Rows are points. To make a cloud, some directions were put in groups of two or more. Within a group, all points are equally far from the middle, so they leave a hole (a ring in 2 directions, a hollow ball in 3). The other directions are filled evenly. Then the cloud was stretched, turned, moved and blurred a little. Count the holes, and give their numbers of directions, smallest first.

Cloud (15 x 2)
[[43, 5],
[-18, -34],
[-39, -5],
[-21, -8],
[-22, -5],
[14, 39],
[31, 22],
[31, -17],
[-44, 10],
[-33, -10],
[25, 30],
[-37, 16],
[-15, 20],
[-44, -8],
[49, 4]]
Holes: 0

Cloud (15 x 2)
[[-39, -12],
[-4, -34],
[-41, 15],
[-43, 9],
[-14, 40],
[34, -2],
[-41, -8],
[-26, 35],
[19, -28],
[22, -25],
[34, 3],
[-5, -34],
[22, 29],
[-25, -28],
[16, -30]]
Holes: 1 (2)

Cloud (21 x 3)
[[-26, 43, -2],
[27, -21, 12],
[18, 2, 23],
[-37, 0, -26],
[1, 2, -59],
[-43, 20, -13],
[19, -35, 9],
[25, -6, 18],
[-32, 3, -38],
[35, -4, -19],
[-22, 43, -29],
[3, -35, -32],
[-5, -18, 29],
[13, 32, -7],
[-13, -16, -46],
[-9, -20, -46],
[-9, 39, -40],
[-13, -32, 5],
[-2, -27, -42],
[-28, 17, -47],
[-30, 43, -10]]
Holes: 1 (3)

Cloud (21 x 3)
[[-10, 51, 5],
[31, -34, -45],
[13, 24, 44],
[-28, -15, 16],
[28, 23, 0],
[13, -3, -23],
[19, 34, -25],
[-2, 43, 53],
[33, -53, -20],
[2, -41, -1],
[7, -39, -6],
[10, 20, 37],
[18, -37, -9],
[-8, 19, -19],
[34, 6, 1],
[-34, 28, -28],
[10, -35, -15],
[48, 17, 38],
[-10, 20, -29],
[-26, -15, 29],
[33, 22, 13]]
Holes: 0

Cloud (29 x 4)
[[-17, 19, 28, 5],
[-21, 4, -28, 10],
[-35, -18, -31, 4],
[-28, -9, -49, -14],
[-30, -28, 16, -4],
[-2, 39, -34, 9],
[6, -44, 40, 8],
[30, -23, -7, 12],
[25, 12, -8, 39],
[11, -20, -29, -28],
[-12, 21, 21, -16],
[-45, -5, 9, 6],
[21, -12, 51, 46],
[60, -16, -18, 3],
[8, -34, -28, -4],
[-21, 2, 53, -24],
[-20, 0, -2, 11],
[31, 22, -15, 13],
[2, -3, -36, 27],
[18, -26, -4, -41],
[2, -14, -27, -45],
[1, -16, -43, 9],
[0, 4, 55, 11],
[49, 0, 41, 28],
[19, -20, -8, 22],
[-19, -12, 19, -1],
[24, -7, 10, 43],
[-7, 13, 18, 47],
[56, 9, 34, 14]]
Holes: 0

Cloud (29 x 4)
[[23, 41, 7, 31],
[41, 24, -4, 6],
[-11, -15, 32, -15],
[18, 7, 0, 23],
[-16, 10, 37, -3],
[-21, -22, 14, -29],
[26, 37, -7, 13],
[5, 36, -7, 10],
[-12, 23, -29, -29],
[-22, -2, -20, -20],
[29, 35, -14, -2],
[6, 7, 9, -53],
[-7, -23, 10, -9],
[-1, 52, -12, -14],
[-9, 36, 20, 3],
[-15, -2, -16, -60],
[-10, -3, -13, -55],
[-13, -16, 9, -34],
[8, 27, -7, 15],
[-12, 26, -32, -36],
[21, 48, 28, -9],
[6, -19, 14, -2],
[-22, 21, 7, 26],
[-16, 32, 3, 10],
[-30, 14, -3, 19],
[24, 12, -8, -28],
[-18, -7, -16, -24],
[11, 39, -17, -9],
[-7, -14, 29, -20]]
Holes: 1 (2)

Cloud (55 x 6)
[[32, 39, -35, -43, 7, 6],
[-14, 40, -24, 33, 10, 0],
[0, -11, 24, 10, -13, 35],
[-25, -18, 17, 6, -3, -32],
[27, 15, -35, 31, 21, 15],
[44, 36, -30, -4, 21, 21],
[25, -22, -18, -7, -22, -28],
[-43, 15, 16, -30, -25, 12],
[-13, -29, 37, -2, 9, -8],
[-40, 10, 16, -13, 3, 31],
[54, 7, -7, -29, -11, -20],
[-18, -23, 15, 24, 21, -4],
[12, 27, 9, 15, -40, -15],
[25, 17, -47, -30, 30, 3],
[52, -4, 21, -21, 3, -17],
[-20, 54, 18, 1, -19, 12],
[-6, -9, 27, 4, -1, 38],
[7, 43, -16, -45, 10, -12],
[-36, 15, -4, 23, -19, 36],
[42, -28, -34, -10, 27, -3],
[12, 8, 10, -50, -18, -27],
[17, 28, -44, 25, -2, -8],
[36, 26, -43, -32, 22, -4],
[-18, 39, 34, -14, -16, 20],
[37, -3, -16, -23, -21, -29],
[7, 44, 26, -36, 1, -9],
[-38, -31, -10, -10, -5, 6],
[6, 28, -16, -17, -49, 7],
[31, 35, -44, -36, 11, 10],
[28, 31, -18, -33, 37, -2],
[11, 22, -29, -19, -30, 32],
[30, 27, -22, -11, 16, 44],
[-10, 12, -59, 0, 1, 22],
[11, -29, 0, 10, -36, 11],
[52, -2, 0, 7, 1, -17],
[-32, 47, -6, -6, -40, -1],
[-8, 60, 4, 11, -3, 9],
[-14, 10, -1, -15, -53, -14],
[3, 40, -15, 23, 21, 24],
[-36, 7, -34, -18, 11, 21],
[3, -32, -2, -30, -20, -24],
[24, 29, 11, -58, -10, 16],
[-26, 1, -26, 7, 24, -19],
[43, -14, 33, -24, -6, -8],
[-29, 0, -42, 6, -13, 28],
[42, -7, -15, 10, 39, 8],
[-17, -8, -23, 8, -32, 31],
[22, 28, -19, -1, 3, 47],
[42, -38, 0, -13, 25, 1],
[24, 9, -18, -6, 28, 45],
[19, 2, -4, -42, 6, 42],
[44, -38, 7, -5, 13, 1],
[22, -20, -3, -27, 28, -25],
[-21, -7, 13, -31, -37, -21],
[-17, -13, -11, 43, 4, -17]]
Holes: 2 (3, 3)
